Each row of a before or after table is a point. One or more steps were done to the points. Then noise was added and the rows were shuffled. The steps act on columns, c1 being the first. What was done? A step turns or swaps two columns, mirrors them in a line or flattens them onto one, adds a multiple of one to another, or multiplies or shifts one. Angles are multiples of 10 degrees, from the lower column toward the higher: turns from -170 to 170, lines from 10 to 170 but not 90. Use the fewest steps. Two steps may share a column if one is a turn and the other turns, adds or multiplies; they go together, in the order done. Otherwise the lowest column goes first.

Before (9 x 3)
array([[ -6,  16, -43],
       [ 52,  11,  59],
       [-36, -54,  34],
       [ 19,  30, -40],
       [ 55, -27,   7],
       [ 47,  -8,  26],
       [-15, -64,  34],
       [-26, -37, -17],
       [ 44,  -7, -18]])
After (9 x 3)
array([[  24,  -44,  -15],
       [ -12,  -77,  -11],
       [  19,  -25,   38],
       [  -3, -106,   24],
       [   6,  -11,  -27],
       [  -6,  -26,  -32],
       [  20,  -47,   16],
       [  20,  -70,    4],
       [ -16,  -94,   25]])
Steps: multiply c1 by 0.4; shift c2 by -40; multiply c3 by 0.7

Before (13 x 8)
array([[ 27,  42,  23, -21,  17,  11, -22,  46],
       [-28,   8, -29, -21, -17,  14,   5,   4],
       [ -5,  10, -25,  44,  -9,  30, -43,  28],
       [-17,  57, -19,  41,  38, -24, -19,  43],
       [-35, -12,  49,  31,  17,  55, -52, -29],
       [  9,  20,  38,   5, -14, -30,   7,  28],
       [ 30,  38,  30, -28,  33, -32, -13,  22],
       [-37,   4,  27,  48,  28,   7, -29, -36],
       [-25,  44, -18,  23,  -6,  48, -66, -31],
       [  6,  66,  34,  11,  58,  -9, -19, -41],
       [ 30,   8,  17,  40,  16,  47,  15, -40],
       [ -1,  33,  14,   5,  59, -19, -54, -26],
       [ 19,  56, -16,  -5,  18,  34,  18,   9]])
After (13 x 8)
array([[-28,   7, -37, -21,   0,  -4,   6,  23],
       [ 31,   9,   4,  40, -46, -24,  15, -20],
       [ 10,  20,  37,   5,  31, -12,   7,  47],
       [-18,  55,   6,  41,  -6,  49, -19,  63],
       [ -1,  32,  41,   5, -22,  43, -54,  -5],
       [ 27,  43,  23, -22, -21,  -5, -22,  65],
       [-38,   6,  32,  49, -23,   1, -29, -17],
       [-22,  44, -35,  24, -35, -22, -67, -10],
       [-34, -12,  32,  30, -52, -44, -52,  -8],
       [  6,  67,  55,  12, -30,  28, -20, -23],
       [ 20,  56, -17,  -5, -37,   2,  18,  29],
       [ -4,   9, -35,  43, -19,  -8, -43,  49],
       [ 31,  37,  48, -28,   3,  25, -14,  42]])
Steps: turn c5 and c6 by 130 degrees; turn c3 and c6 by -30 degrees; shift c8 by 20

Before (11 x 14)
array([[ 41, -63, -26, -14, -39,  11,  26,  38, -36,   0, -17, -30, -22,
         39],
       [-35,   3,   9, -23,  20, -56,  41,  -5, -50,  82,  60,  35,  49,
        -45],
       [ 26, -16, -40,  18,  -6,  -7, -29,  -6,  24,   3, -53,  44,  -2,
          4],
       [-15, -12,  15,   7, -22,  10,  22,  15,  33,  -9, -39, -10,  11,
        -20],
       [ 11,  42, -14, -75,  45, -56,  39,   8, -51,  52,  19,  30,  42,
        -39],
       [ 13,  -5, -18,  -5,  13,   5,   2,  -1,  29, -33,  -1,  20, -42,
         15],
       [ 22,  22, -57,   8, -14, -17,  16, -16,  24, -22,  -1,  -8,  12,
          4],
       [ 13, -24, -41,  32, -19,  75,   6,  25,  -3,  -7, -36, -16, -28,
          3],
       [ 43, -47, -25,   8,  -9,  18,  -4,   3,  14, -10, -15, -24, -20,
        -38],
       [ -1,   1, -22,   0,  21, -14, -33,  33,   9,   2,   4,  -3,  26,
         -4],
       [ 11,  43, -15, -31, -17, -22, -23,  -2,  29,  43,  12,  23,   1,
        -18]])
After (11 x 14)
array([[ 18, -20,  44,  10, -15, -18, -34, -32,   1, -60,  -3, -10,   5,
          1],
       [ 42,  57,  22,   8, -13,  16,  -5,  -9,  12, -24,  -7, -28, -30,
         16],
       [ 41,  46,  15, -14, -37,   9, -29,  48,  -3,  75,  -8, -30, -20,
        -59],
       [ 30,  13,  51,  20,  -8,  -7,  13, -22,  14, -29, -49,  45, -35,
        -12],
       [  2,  -1,  29,   4,  23, -14,  22,  20,  28,  25,  -1,  -2,  23,
         -1],
       [ 15,  -4,  13,  -3,   9,   2,  -8, -23,  19, -62,  12,  20, -42,
        -12],
       [-13,  20, -17,   6, -25,   8, -12,  -8,  35, -23, -43, -16,  -3,
         12],
       [  6, -34,  24, -36, -13, -23,  23, -19,  22,  11,   7,  24,  26,
         35],
       [ 11, -28,   4, -76,  49, -55, -41,  42, -34, 113,   2,  26, 102,
         51],
       [ 16,  19,  40,  32, -23,  74, -16,  19,  11,  24, -24, -16, -59,
         -8],
       [-38,  17, -19, -19,  17, -53, -35,  27, -45, 128,  38,  35,  81,
         43]])
Steps: turn c2 and c14 by 160 degrees; turn c3 and c7 by 160 degrees; turn c11 and c13 by 20 degrees; add -0.7 times c4 to c13; turn c8 and c9 by 40 degrees; add 1.5 times c8 to c10

Before (14 x 24)
array([[ -7,  -6, -13, -33,  31, -27,   2,   6,   2, -13, -77, -28, -17,
         30,  37,  16,  -3,  -6, -43, -16,  53, -49,  -5,  -6],
       [ 24, -14, -61, -40,  29,  58,   0,  -5, -13,  25,   8,  -1,  -8,
         -2,  11, -30,  -9, -80, -27, -55,  29, -72,   8,  -8],
       [-18,   2, -34,   4,  12, -13,  10,  -1,  16,   7,  26,  48,   0,
         -7,  11,  -8, -50,  25, -84,  47, -54,  -6,  -6,  49],
       [ 33,   4,  23,  18,  46,   6, -10,  37,   8,   0, -58,   3,   0,
         88,  40,  -8, -15,  36, -11,  15, -24, -36,  -4, -51],
       [-13, -25, -16, -15,  -6, -22, -10, -46,  15,  11,  36,  38,   2,
         19,  61,  -4,  -9,  27, -20,  15,   8,  15,  17,  -3],
       [-28, -24, -38, -14, -28, -15,   2,  42,   7, -54, -44,   0, -14,
         12,  19,  28,   2, -28, -53, -28, -23,  74,   9,   2],
       [ 43,   2,  22,  46,  -7, -21,  -7,  43,  11, -48,  -8,   9,  10,
        -56,   3,  49,  -6, -17, -38,  -4,  29, -14, -22,   5],
       [ -8, -75,  26,  23, -22,   5, -36,   7,   5,   4, -14, -67,  65,
        -28,  45, -20, -13, -11,   8,  15,  47,  -2, -39,  -2],
       [-42,   2, 106, -37,  34,  -5, -28,   1,  24, -30, -27,  18, -16,
        -28,  12, -35, -32, -15,  12,  17,  42, -21,  38,   2],
       [ 42,  46, -21,  -1,   4,  18,  17, -25,  10,  18, -20, -47, -15,
         23,  14,  -5, -43, -21,   2, -41, -22, -28,  14,  17],
       [-34,  57, -16, -58, -10, -30,  -8,   9,  19,  24,  11,  30, -19,
         15,   0,   0,  46, -17, -11, -39, -13,  -9,  -4,  18],
       [  5, -18,  29, -16, -20,  -5,  55,  -9,  40, -16, -17, -25,   6,
         -5,  -5, -16,  10, -55, -38,   0, -19,   4, -47,  24],
       [-88, -19,  -9, -17, -43, -55,  24,   3,  25,  14, -17,   0,  -3,
         17,  12, -23,  16,  39,  27, -12,   3,   5, -30, -50],
       [ -8,  39,   5, -85,  18,  -8,   2,   3,  47,  52,  16, -28, -28,
        -14,  20,  17, -29, -26,  -7,  -9,  37, -25, -24,  12]])
After (14 x 24)
array([[  11,  -24,  -34,  -12,    3,  -18,  -25,   42,    5,   32,  -49,
           1,  -14,    8,   21,   28,  -31,  -49,   41,  -27,  -21,   75,
          38,   30],
       [ -34,  -18,   25,  -19,   25,   -7,   40,   23,   38,  -54,  -17,
         -23,    5,   -5,   -2,  -16,   -8,  -90,   38,    0,  -22,   12,
          33,   26],
       [ -30,  -22,  -13,  -15,   -1,  -18,  -19,  -37,   19,   43,   34,
          42,    2,   20,   62,   -4,  -21,   42,    9,   15,   10,   22,
         -18,    9],
       [  -4,  -10,  -25,  -35,   -3,  -27,   -3,    9,    6,  -31,  -80,
         -31,  -16,   29,   32,   16,  -30,   -9,   30,  -11,   48,  -59,
          22,  -34],
       [  -4,   47,  -15,    2,   20,   16,   43,  -33,    7,  -47,  -22,
         -49,  -18,   24,   12,  -12,  -32,  -31,  -32,  -40,  -18,  -31,
         -22,   -2],
       [ -15,    1,  -36,    2,   53,  -16,   -4,    8,   10,   31,   26,
          44,    1,   -5,   13,   -9,  -95,   41,   36,   55,  -51,   -4,
          -8,   -9],
       [  48,    6,   23,   16,  -52,    6,   17,    5,    9,   -1,  -54,
           0,    2,   90,   43,  -12,  -19,   66,    0,   17,  -24,  -33,
           4,  -42],
       [  53,   -2,   25,   48,    9,  -21,   23,   13,   13,   17,   -5,
           9,    6,  -53,    5,   50,  -35,  -30,   22,   -1,   35,  -14,
          51,    8],
       [  24,  -77,   28,   26,    1,    4,  -33,   -7,   10, -101,  -15,
         -66,   66,  -26,   44,  -21,   -3,  -15,   -8,   12,   45,   -1,
          16,   19],
       [  -7,   39,    3,  -87,   13,   -9,   -7,    6,   52,  -74,   14,
         -26,  -25,  -12,   28,   19,  -25,  -49,  -15,  -12,   42,  -25,
         -37,  -15],
       [  -5,   56,  -22,  -56,   17,  -32,  -30,   15,   16,   11,   14,
          36,  -23,   19,    2,   -2,   29,  -25,   35,  -48,  -18,  -12,
         -22,   10],
       [   9,  -10,  -62,  -42,  -13,   63,   14,  -15,  -16,    0,    1,
          -6,   -8,   -2,   12,  -32,  -23, -129,   10,  -51,   26,  -69,
         -26,  -30],
       [ -56,  -18,   -4,  -19,  -47,  -54,  -53,   50,   26,  -35,  -17,
          -7,   -5,   20,    9,  -21,   28,   64,   -9,  -12,    3,    8,
          12,   41],
       [   1,    1,  111,  -39,    9,   -4,  -51,    7,   30,   65,  -25,
          20,  -22,  -24,    8,  -36,  -17,  -23,  -28,   15,   42,  -25,
          11,  -34]])
Steps: turn c1 and c7 by 50 degrees; turn c1 and c8 by -40 degrees; turn c5 and c24 by -90 degrees; turn c10 and c23 by -120 degrees; add 1 times c12 to c10; mirror c17 and c19 in the line at 20 degrees; multiply c18 by 1.6
